Each row is a point. Each copy is the shape, with its points in the same order, stretched, turned, moved and blurred by noise. Is it also mirrored, or only turned?

Shape:
[[0.018,-0.129,0.289],
[-0.365,-0.130,-0.198],
[-0.244,-0.136,-0.254],
[-0.081,0.145,0.301],
[-0.051,0.008,0.092],
[0.050,-0.099,0.314],
[0.032,-0.173,0.285],
[-0.041,-0.122,-0.498]]
Copy 1:
[[-0.173,-0.237,0.325],
[-0.272,-0.159,-0.297],
[-0.151,-0.208,-0.270],
[-0.193,0.070,0.347],
[-0.110,-0.101,0.120],
[-0.143,-0.192,0.379],
[-0.175,-0.288,0.355],
[0.168,-0.281,-0.438]]
Copy 1 is: only turned
Copy 2:
[[0.034,0.188,-0.187],
[-0.190,-0.348,-0.154],
[-0.050,-0.337,-0.101],
[-0.192,0.237,-0.006],
[-0.037,0.021,0.000],
[0.057,0.254,-0.177],
[0.075,0.185,-0.197],
[0.150,-0.494,0.102]]
Copy 2 is: mirrored
Copy 3:
[[0.103,0.312,0.183],
[-0.360,0.093,-0.151],
[-0.253,0.096,-0.256],
[0.088,0.030,0.275],
[0.044,0.102,0.058],
[0.142,0.285,0.200],
[0.118,0.349,0.179],
[-0.092,0.054,-0.534]]
Copy 3 is: mirrored

Shape:
[[0.269,-0.303,0.343,-0.016],
[-0.218,0.204,0.088,0.210],
[-0.201,0.121,0.356,-0.113],
[-0.261,-0.146,0.390,-0.026],
[0.174,0.136,0.040,-0.152],
[-0.272,-0.164,-0.038,-0.312],
[-0.292,-0.139,-0.240,-0.045],
[-0.046,-0.051,-0.451,-0.039]]
Copy 1:
[[0.044,0.193,-0.209,-0.414],
[-0.308,0.153,0.243,0.037],
[-0.229,-0.120,0.301,-0.236],
[-0.384,-0.100,0.070,-0.318],
[0.169,-0.015,0.075,0.024],
[-0.281,-0.422,-0.146,0.033],
[-0.306,-0.186,-0.160,0.323],
[-0.030,-0.056,-0.216,0.479]]
Copy 1 is: mirrored
Copy 2:
[[0.244,-0.095,0.303,0.083],
[-0.308,0.287,-0.124,0.138],
[-0.290,0.058,0.166,-0.073],
[-0.227,-0.144,0.098,0.057],
[0.049,0.276,0.108,-0.176],
[-0.060,-0.107,-0.144,-0.314],
[-0.063,0.021,-0.395,-0.155],
[0.129,0.253,-0.399,-0.215]]
Copy 2 is: only turned

Shape:
[[0.008,0.226,-0.045,-0.018,0.205,-0.330],
[0.054,-0.250,-0.035,0.098,0.061,-0.227],
[0.025,-0.111,0.124,-0.379,0.171,-0.215],
[0.299,-0.036,-0.205,0.044,0.009,-0.173],
[0.292,-0.419,0.103,0.185,0.214,-0.009],
[-0.201,0.252,-0.108,0.032,0.028,0.234],
[0.281,0.229,-0.081,-0.068,0.101,-0.260],
[-0.140,0.180,-0.413,-0.010,0.091,0.138],
[0.321,-0.238,0.080,-0.061,-0.898,-0.207],
[0.210,0.195,-0.164,0.012,0.111,-0.133]]
Copy 1:
[[-0.017,0.295,-0.126,0.068,0.248,0.071],
[-0.120,-0.020,-0.434,0.074,0.019,-0.082],
[0.083,0.051,-0.165,-0.331,0.103,0.076],
[0.075,0.205,-0.358,0.122,-0.052,-0.245],
[0.130,-0.227,-0.575,0.192,0.062,-0.128],
[-0.093,-0.049,0.212,0.228,0.077,-0.096],
[0.160,0.388,-0.195,0.073,0.089,-0.024],
[-0.153,0.054,0.100,0.149,0.121,-0.341],
[0.057,0.149,-0.336,-0.044,-0.960,-0.049],
[0.106,0.274,-0.160,0.122,0.099,-0.142]]
Copy 1 is: mirrored
Copy 2:
[[-0.267,0.129,-0.166,0.131,0.145,-0.204],
[-0.172,-0.180,-0.136,0.102,0.100,0.115],
[0.011,-0.050,-0.374,-0.244,0.129,-0.005],
[-0.060,-0.097,0.108,0.181,0.256,-0.135],
[0.118,-0.330,-0.111,0.332,0.390,0.218],
[-0.073,0.297,0.145,-0.004,0.115,0.312],
[-0.036,0.071,-0.116,0.083,0.141,-0.275],
[-0.361,0.178,0.165,-0.036,0.261,0.128],
[0.307,-0.625,0.401,-0.204,-0.335,0.112],
[-0.070,0.102,0.018,0.174,0.217,-0.162]]
Copy 2 is: mirrored

Shape:
[[0.336,-0.089,0.244,0.141,0.193,-0.021,-0.351,-0.199],
[0.470,0.063,0.382,0.395,-0.232,0.438,0.191,-0.045],
[0.006,-0.067,-0.128,-0.216,0.173,-0.168,0.193,0.177],
[0.024,-0.150,-0.204,-0.295,0.135,0.055,0.141,-0.322],
[0.213,0.159,0.055,0.314,0.294,-0.168,-0.159,-0.159],
[-0.234,-0.148,-0.226,-0.231,-0.042,-0.059,-0.021,0.034],
[0.136,0.141,0.433,0.348,0.299,-0.361,-0.119,-0.327],
[0.217,0.156,-0.071,0.121,-0.006,-0.262,-0.080,-0.173],
[-0.004,-0.203,-0.039,-0.009,-0.172,-0.107,0.190,-0.007],
[-0.135,0.029,-0.177,-0.228,0.110,0.188,-0.011,0.218],
[0.173,-0.231,-0.060,0.476,-0.107,0.420,0.297,0.275],
[-0.346,-0.038,-0.262,-0.207,-0.006,-0.055,0.137,-0.096]]
Copy 1:
[[0.047,-0.177,0.469,0.187,-0.208,-0.275,0.253,0.020],
[0.417,0.298,0.598,0.101,-0.328,-0.018,0.033,-0.260],
[0.118,0.014,-0.292,0.078,0.347,-0.160,0.165,0.076],
[0.141,-0.113,-0.312,-0.160,-0.048,-0.079,0.429,0.133],
[-0.038,0.048,0.145,0.341,-0.226,-0.389,0.206,-0.025],
[-0.115,-0.206,-0.304,-0.092,0.143,0.087,0.123,0.089],
[0.058,-0.173,0.393,0.359,-0.174,-0.619,0.261,-0.428],
[0.045,-0.064,0.032,0.127,-0.250,-0.373,0.028,-0.007],
[0.204,-0.177,-0.086,0.092,-0.031,-0.008,0.026,-0.120],
[-0.181,0.198,-0.176,-0.047,0.234,0.121,0.150,0.152],
[0.365,0.359,0.161,0.435,-0.111,0.346,0.034,-0.127],
[-0.129,-0.081,-0.501,-0.055,0.063,0.029,0.235,-0.110]]
Copy 1 is: mirrored
Copy 2:
[[0.267,0.022,0.388,-0.003,-0.029,0.152,-0.175,-0.074],
[0.045,0.266,0.397,0.039,-0.405,0.273,0.547,-0.053],
[0.118,-0.028,-0.216,-0.045,0.161,-0.339,0.083,0.035],
[-0.118,-0.196,-0.005,-0.287,0.104,-0.162,0.003,-0.314],
[0.264,0.273,0.193,0.150,0.037,-0.043,-0.201,-0.255],
[-0.161,-0.191,-0.276,0.029,0.149,-0.132,-0.060,-0.007],
[0.215,0.206,0.529,0.271,-0.039,-0.248,-0.249,-0.193],
[0.180,0.125,-0.050,0.081,-0.177,-0.146,-0.184,-0.210],
[-0.029,-0.190,-0.110,0.131,-0.100,-0.188,0.184,-0.057],
[-0.134,0.068,-0.247,-0.091,0.234,-0.012,0.049,0.112],
[0.076,0.112,-0.004,0.268,-0.016,0.287,0.679,-0.102],
[-0.308,-0.121,-0.258,0.028,0.158,-0.258,-0.040,-0.160]]
Copy 2 is: only turned
Copy 3:
[[0.367,0.144,0.067,0.086,0.130,0.150,-0.516,0.042],
[0.703,0.443,0.219,0.089,0.065,0.601,0.161,0.012],
[0.031,-0.113,-0.062,-0.233,-0.197,-0.188,0.077,0.085],
[0.146,-0.275,-0.023,-0.305,0.135,-0.030,0.006,-0.288],
[0.205,0.231,0.047,0.153,0.293,-0.077,-0.253,0.242],
[-0.114,-0.216,-0.214,-0.125,-0.151,-0.005,0.053,-0.126],
[0.186,0.150,0.377,0.354,0.325,-0.148,-0.362,0.210],
[0.208,0.232,-0.061,0.146,0.054,-0.133,-0.194,-0.118],
[0.202,-0.133,-0.079,0.046,-0.199,-0.002,0.151,-0.146],
[-0.120,-0.062,-0.134,-0.321,-0.092,0.154,-0.009,0.078],
[0.562,0.091,-0.342,0.071,-0.038,0.482,0.446,0.259],
[-0.251,-0.236,-0.110,-0.124,0.005,-0.045,0.151,-0.178]]
Copy 3 is: only turned
